Each row of a before or after table is a point. The points were changed in one or more steps. Then noise was added and the rows were shuffled. The steps act on columns, c1 being the first. Write out the steps. A step turns or swaps two columns, mirrors them in a line or flattens them onto one, adds a multiple of one to another, or multiplies or shifts one. Angles are multiples of 10 degrees, from the lower column toward the higher: turns from -170 to 170, lines from 10 to 170 but not 90. Use the fewest steps. Two steps may share a column if one is a turn and the other turns, adds or multiplies; they go together, in the order done. Otherwise the lowest column goes first.

Before (10 x 3):
[[ 0.09  0.03 -0.17]
 [ 0.20 -0.60  0.53]
 [ 0.24  0.44 -0.45]
 [-0.20  0.56 -0.42]
 [ 0.68 -0.60  0.23]
 [-0.11  0.51  0.35]
 [-0.11  0.22 -0.10]
 [ 0.15  0.30  0.23]
 [-0.07  0.06 -0.31]
 [ 0.22 -0.04  0.35]]
After (10 x 3):
[[ 0.28 -0.03 -0.65]
 [ 0.08  0.27  0.56]
 [-0.03  0.25  0.15]
 [ 0.08 -0.30 -0.79]
 [-0.04  0.02  0.24]
 [-0.08  0.22  0.66]
 [-0.01 -0.49  0.37]
 [ 0.03  0.13  0.06]
 [ 0.08 -0.32 -0.13]
 [ 0.07 -0.34  0.19]]
Steps: multiply c1 by 0.4; turn c2 and c3 by 110 degrees

Before (10 x 9):
[[-0.02  0.32  0.23  0.28 -0.20 -0.08  0.10 -0.38 -0.12]
 [ 0.48 -0.39 -0.09 -0.19 -0.18 -0.06  0.08 -0.25  0.03]
 [ 0.19 -0.28 -0.04 -0.36 -0.34  0.11  0.02  0.22  0.12]
 [ 0.02  0.17  0.02  0.42 -0.06 -0.20  0.11 -0.12 -0.36]
 [ 0.00  0.13  0.14  0.18 -0.27 -0.16  0.48  0.21  0.23]
 [ 0.04  0.10  0.21  0.40 -0.62  0.06  0.48  0.16  0.00]
 [ 0.12 -0.19 -0.19  0.28 -0.17 -0.08 -0.16 -0.24  0.13]
 [ 0.05 -0.56 -0.07 -0.16 -0.10  0.16  0.15 -0.10  0.11]
 [ 0.07 -0.25 -0.29 -0.27 -0.43  0.02  0.32 -0.03  0.10]
 [-0.10  0.07  0.30  0.33 -0.48 -0.39  0.23 -0.10 -0.13]]
After (10 x 9):
[[-0.01  0.11  0.14  0.39  0.74 -0.17  0.48  0.21  0.22]
 [ 0.11 -0.19 -0.18  0.11  0.58 -0.07 -0.16 -0.24  0.14]
 [-0.03  0.31  0.24  0.17  0.65 -0.09  0.10 -0.37 -0.12]
 [ 0.03  0.19  0.04 -0.22  0.41 -0.20  0.10 -0.11 -0.37]
 [ 0.18 -0.28 -0.04  0.94  0.55  0.11  0.00  0.22  0.12]
 [ 0.04  0.09  0.20  0.88  1.68  0.06  0.47  0.16  0.00]
 [-0.11  0.06  0.30  0.67  1.31 -0.40  0.22 -0.11 -0.15]
 [ 0.47 -0.42 -0.08  0.49  0.30 -0.06  0.06 -0.25  0.03]
 [ 0.04 -0.56 -0.05  0.31  0.13  0.17  0.13 -0.10  0.11]
 [ 0.09 -0.25 -0.30  1.03  0.82  0.03  0.32 -0.04  0.09]]
Steps: multiply c5 by 3; turn c4 and c5 by 140 degrees
